Each row of a before or after table is a point. One or more steps were done to the points. Then noise was added and the rows were shuffled. The steps act on columns, c1 being the first. Name the steps. A step turns or swaps two columns, mirrors them in a line or flattens them onto one, adds a multiple of one to another, or multiplies or shifts one. Angles are multiples of 10 degrees, from the lower column toward the higher: turns from -170 to 170, lines from 10 to 170 but not 90. Use the fewest steps. Two steps may share a column if one is a turn and the other turns, adds or multiplies; they go together, in the order done. Otherwise the lowest column goes first.
In the rows, zero is written as 128.

Before (8 x 2):
[[ 93 140]
 [144 163]
 [151  60]
 [ 73  98]
 [153 141]
 [115  53]
 [105 121]
 [189  89]]
After (8 x 2):
[[133 142]
 [148 121]
 [117  98]
 [230  87]
 [156  51]
 [188  57]
 [182 161]
 [195 143]]
Steps: shift c1 by 40

Before (10 x 6):
[[154 219 143 104  60 187]
 [120 106  95 109  99  70]
 [ 68 246 101 189 114 141]
 [144  52 168 115 175 185]
 [154 121 131 136 100 121]
 [201 121  71  83 103 155]
 [107  71 157 110  80 213]
 [ 92 154 120 137 140  91]
 [132 116 122 183 156 119]
 [132 115  92 116 163 106]]
After (10 x 6):
[[145 112 132 140 100 120]
 [174  88 168 115 177 185]
 [ 35 206 100 189 115 139]
 [ 93 156 119 135 141  92]
 [175  90  75  77 102 154]
 [139 119 121 183 154 119]
 [137 115 156 111  84 213]
 [137 120  91 114 165 107]
 [133 122  94 105  97  69]
 [ 97 152 141 101  58 187]]
Steps: flatten c1 and c2 onto the line at 140 degrees

Before (12 x 12):
[[177 146 186 104 137 147  96 144 142 122  92 159]
 [ 40  95 133 124 104 134 126 152  79 142 125  84]
 [175 123 182 169 118  96  66 192 171 128 119 133]
 [182 153 148 163 115 180  50 201 143  94 108 144]
 [ 50 174  83 145 119  99 122 183 153 135  96 106]
 [189 142 141 153 100 138  78 192 125 175 105 182]
 [200 136 152 177 147 149 123 179 129 139  90 112]
 [185 107 125 125 175 140  73 176 136 134 139 148]
 [ 38 196 107 197 119  83 134 155 100 110 157 132]
 [ 15 135  99 182 107 104 181 194 137  94 130 158]
 [ 47  85 174 143 188 171  85 143  97 180  79 122]
 [ 30 185 127 161 115 130 163 204 148 144 176 115]]
After (12 x 12):
[[181 152 151 164 116 140  53 182 159  94 110 183]
 [ 41  95 132 124 101 114 126  98  86 142 125 171]
 [189 143 141 151  99 128  79 209 127 176 105 157]
 [ 48  86 175 143 188 126  87 130 116 181  78 144]
 [ 14 137  95 183 109 127 179 187 127  92 130 174]
 [198 134 151 180 149 130 121 139 134 141  90 181]
 [184 108 125 127 177 132  74 168 141 134 141 161]
 [178 147 183 104 136 135  97 160 146 124  94 125]
 [ 51 175  83 147 117 132 119 136 139 137  95 188]
 [175 122 184 168 117 136  64 162 156 129 119 183]
 [ 28 186 126 163 115 133 162 155 150 142 176 201]
 [ 37 195 104 200 119 114 134 147  87 113 160 149]]
Steps: flatten c6 and c9 onto the line at 70 degrees; mirror c8 and c12 in the line at 30 degrees

Before (13 x 20):
[[103 159 113 200  49 176 141 142 167 152 116  71 119 113 127 120  62 177
   38 126]
 [106  94  92  77 167  83 101 135 175  71   7 134 161 206 153 106 187 108
  140 140]
 [160  96  68  94 105 212 114  67  86  64 101  99 182 127 133  66 123 114
  105 172]
 [171 167  55 141  93 139 125 121  96 127 112 102 157 135  93  88  90 178
   99 150]
 [ 90 105 175  69 141  81  78 123 157  67  87 132 117 159  99 132 190 151
   98 105]
 [101 121  42 146  84 154 147 120  85 113 150 162 151 148 106  84  80 152
   67 182]
 [121 126  78 148 151 170 159 112  53 111 136  96 158 117 117  78 133 124
  114 169]
 [147 112  66 125 139 136 146  68 111  73 114 126 161 144 124 101 121 103
   93  97]
 [ 69 108 147 140 138  97  38 113 135 121  69 169 111 189 110 145 137 137
  145 103]
 [115  74 162  94 178  73  58 141 147  54  49 150 124 110 123 120 128 117
  111 114]
 [139  94  77 137 125 151 141 132 103  69 100 121 220 190 119 138 117 149
  126 158]
 [ 78 184 135 134 126 119  51 179 142 110 127 159 110 132 161 150 122 166
   77  90]
 [ 42 152  88 162  46  77  63 195  74 157 120 132  98  91 146 184 126 197
   63  70]]
After (13 x 20):
[[221 192  55 141  94 141 125 121  96 128 112 103 157 134  92 118  89 192
   99 150]
 [140  89 175  71 140  81  79 123 155  67  86 132 117 158 100 144 191 146
   98 104]
 [ 92 167  87 161  46  77  63 196  75 158 119 132  99  90 145 210 127 160
   61  70]
 [157  73  92  76 169  82 101 134 174  69   8 136 161 207 154 100 186 123
  140 139]
 [172 126  78 149 151 171 157 113  53 112 137  97 158 118 117  83 132 149
  115 169]
 [128 219 135 135 125 119  49 179 142 110 128 159 108 132 161 165 123 149
   77  90]
 [119  96 147 140 138  97  38 114 135 120  70 169 110 188 110 148 138 128
  146 102]
 [209  78  70  93 105 213 115  67  86  65 102  98 182 129 132  67 121 147
  104 173]
 [165  42 162  96 178  72  59 142 148  55  49 150 123 109 123 117 127 122
  112 113]
 [197 103  66 125 140 136 146  68 111  73 114 128 161 145 124  92 120 121
   94  97]
 [151 116  42 147  85 154 146 120  84 114 151 161 153 148 105 101  79 172
   66 182]
 [189  75  78 137 125 150 141 132 103  69  98 122 219 191 120 148 117 142
  126 157]
 [153 178 113 200  49 176 141 142 167 154 116  71 119 113 126 144  61 175
   40 127]]
Steps: shift c1 by 50; multiply c2 by 1.6; turn c16 and c18 by -30 degrees
